Rows are points. Each copy is the shape, with its points in the same order, turned, moved and blurred by noise. Some copies are also mirrored. Which?

Shape (6 x 2):
+0.18, -0.16
+0.57, +0.06
+0.02, -0.02
-0.40, -0.38
-0.14, -0.28
-0.38, -0.07
Copy 1 (6 x 2):
+0.23, -0.15
+0.41, -0.57
+0.03, -0.18
-0.10, +0.35
+0.03, +0.10
-0.26, +0.07
Copy 1 is: mirrored
Copy 2 (6 x 2):
+0.13, -0.25
+0.63, -0.22
+0.02, +0.02
-0.50, -0.04
-0.23, -0.07
-0.25, +0.22
Copy 2 is: only turned

Shape (8 x 3):
-0.28, -0.36, +0.03
-0.22, +0.35, +0.17
-0.03, -0.11, -0.34
-0.11, +0.08, +0.05
+0.11, +0.02, -0.13
+0.08, +0.72, +0.11
-0.21, +0.00, +0.47
+0.36, -0.13, -0.44
Copy 1 (8 x 3):
-0.16, +0.45, +0.24
-0.05, -0.23, +0.51
-0.30, +0.09, -0.08
-0.05, +0.00, +0.27
-0.05, -0.03, -0.02
+0.08, -0.65, +0.37
+0.20, +0.16, +0.59
-0.12, +0.00, -0.44
Copy 1 is: mirrored
Copy 2 (8 x 3):
+0.17, -0.43, -0.08
-0.20, +0.11, -0.34
-0.17, -0.28, +0.27
-0.05, -0.05, -0.08
-0.08, -0.01, +0.19
-0.39, +0.51, -0.18
+0.27, +0.02, -0.41
-0.13, -0.11, +0.62
Copy 2 is: mirrored

Shape (8 x 4):
+0.08, +0.05, +0.25, -0.05
-0.48, -0.48, -0.02, +0.28
+0.00, -0.24, -0.19, +0.42
+0.17, -0.07, +0.01, -0.38
+0.36, +0.14, -0.07, +0.42
-0.17, +0.30, +0.34, -0.29
+0.04, -0.16, -0.28, -0.34
+0.25, +0.41, -0.10, -0.31
Copy 1 (8 x 4):
+0.22, -0.05, -0.17, -0.10
-0.62, +0.04, -0.47, +0.02
-0.32, -0.14, -0.11, +0.33
+0.08, -0.18, +0.09, -0.39
+0.17, -0.18, +0.05, +0.47
+0.30, +0.35, -0.15, -0.35
-0.19, -0.16, +0.23, -0.36
+0.36, +0.07, +0.38, -0.18
Copy 1 is: mirrored
Copy 2 (8 x 4):
-0.18, +0.08, +0.00, -0.38
+0.46, -0.35, +0.32, -0.12
+0.08, -0.27, +0.04, +0.17
-0.01, +0.05, -0.37, -0.49
-0.37, -0.03, -0.11, +0.22
-0.04, +0.43, +0.10, -0.59
+0.27, +0.01, -0.46, -0.33
-0.17, +0.45, -0.43, -0.29
Copy 2 is: mirrored
Copy 3 (8 x 4):
+0.05, +0.16, +0.10, +0.02
-0.39, -0.57, +0.35, -0.03
-0.11, -0.49, -0.02, +0.31
+0.18, +0.01, -0.17, -0.30
+0.11, -0.10, -0.17, +0.54
-0.19, +0.44, +0.07, -0.18
+0.02, -0.22, -0.33, -0.31
+0.06, +0.32, -0.49, -0.06
Copy 3 is: only turned
Copy 4 (8 x 4):
-0.08, +0.14, +0.17, -0.13
-0.24, -0.70, +0.10, -0.23
+0.25, -0.44, +0.08, -0.04
+0.05, +0.20, -0.17, -0.37
+0.48, -0.07, +0.22, +0.14
-0.43, +0.31, +0.01, +0.02
+0.09, +0.01, -0.38, -0.37
+0.12, +0.46, -0.29, +0.05
Copy 4 is: only turned

Shape (11 x 6):
+0.02, +0.15, -0.12, +0.29, -0.03, +0.18
-0.23, +0.17, +0.06, -0.21, -0.56, +0.28
-0.11, -0.26, -0.14, -0.56, -0.17, +0.31
-0.02, -0.04, +0.13, +0.36, +0.14, +0.20
+0.48, +0.20, -0.03, +0.22, -0.09, +0.14
+0.25, +0.25, +0.34, +0.27, +0.06, +0.42
-0.11, -0.14, +0.02, +0.32, +0.08, +0.36
+0.01, +0.06, -0.20, -0.19, -0.07, -1.14
-0.09, -0.32, -0.17, +0.10, +0.10, +0.03
+0.01, -0.10, +0.10, +0.39, -0.32, +0.05
+0.16, +0.30, -0.12, +0.10, +0.00, +0.23
Copy 1 (11 x 6):
+0.13, +0.23, +0.10, +0.28, -0.02, -0.21
-0.10, +0.39, -0.24, +0.37, -0.67, +0.07
-0.01, -0.17, -0.26, +0.06, -0.70, +0.02
+0.27, +0.13, +0.02, +0.25, +0.16, +0.04
+0.35, +0.42, -0.07, -0.04, -0.08, -0.38
+0.58, +0.45, +0.09, +0.17, -0.08, +0.11
+0.31, -0.04, -0.04, +0.43, +0.02, +0.02
-0.82, +0.23, -0.47, -0.59, +0.22, -0.24
+0.03, -0.21, -0.18, +0.16, +0.01, -0.09
+0.15, +0.28, -0.40, +0.34, +0.06, -0.15
+0.21, +0.33, +0.19, +0.11, -0.20, -0.21
Copy 1 is: mirrored
Copy 2 (11 x 6):
+0.29, +0.09, -0.05, +0.20, +0.08, +0.05
+0.12, +0.47, +0.08, -0.47, -0.10, +0.27
+0.03, -0.19, +0.26, -0.47, -0.06, +0.49
+0.11, -0.06, +0.05, +0.37, -0.13, +0.04
+0.64, -0.10, -0.04, +0.07, -0.09, -0.09
+0.45, +0.14, +0.22, +0.28, -0.33, -0.08
+0.06, -0.08, +0.06, +0.31, -0.12, +0.32
-0.12, -0.49, -0.46, -0.58, +0.54, -0.71
+0.01, -0.30, -0.08, +0.07, +0.05, +0.30
+0.09, +0.04, -0.39, -0.01, -0.18, +0.04
+0.47, +0.10, +0.15, +0.05, +0.20, +0.08
Copy 2 is: only turned
Copy 3 (11 x 6):
+0.30, +0.14, -0.05, +0.13, +0.21, +0.03
+0.10, -0.24, +0.53, -0.03, -0.13, +0.19
+0.32, -0.41, +0.30, -0.46, +0.01, -0.22
+0.16, +0.24, +0.04, +0.07, +0.49, -0.13
+0.46, +0.29, +0.11, +0.31, +0.04, -0.37
+0.39, +0.50, +0.35, +0.11, +0.36, -0.16
+0.26, +0.04, +0.01, -0.02, +0.55, -0.06
-0.48, +0.21, -0.57, -0.23, -0.69, -0.37
+0.13, -0.10, -0.18, -0.15, +0.33, -0.27
-0.08, -0.02, +0.10, +0.33, +0.28, -0.12
+0.44, +0.28, +0.05, +0.04, +0.02, -0.02
Copy 3 is: only turned
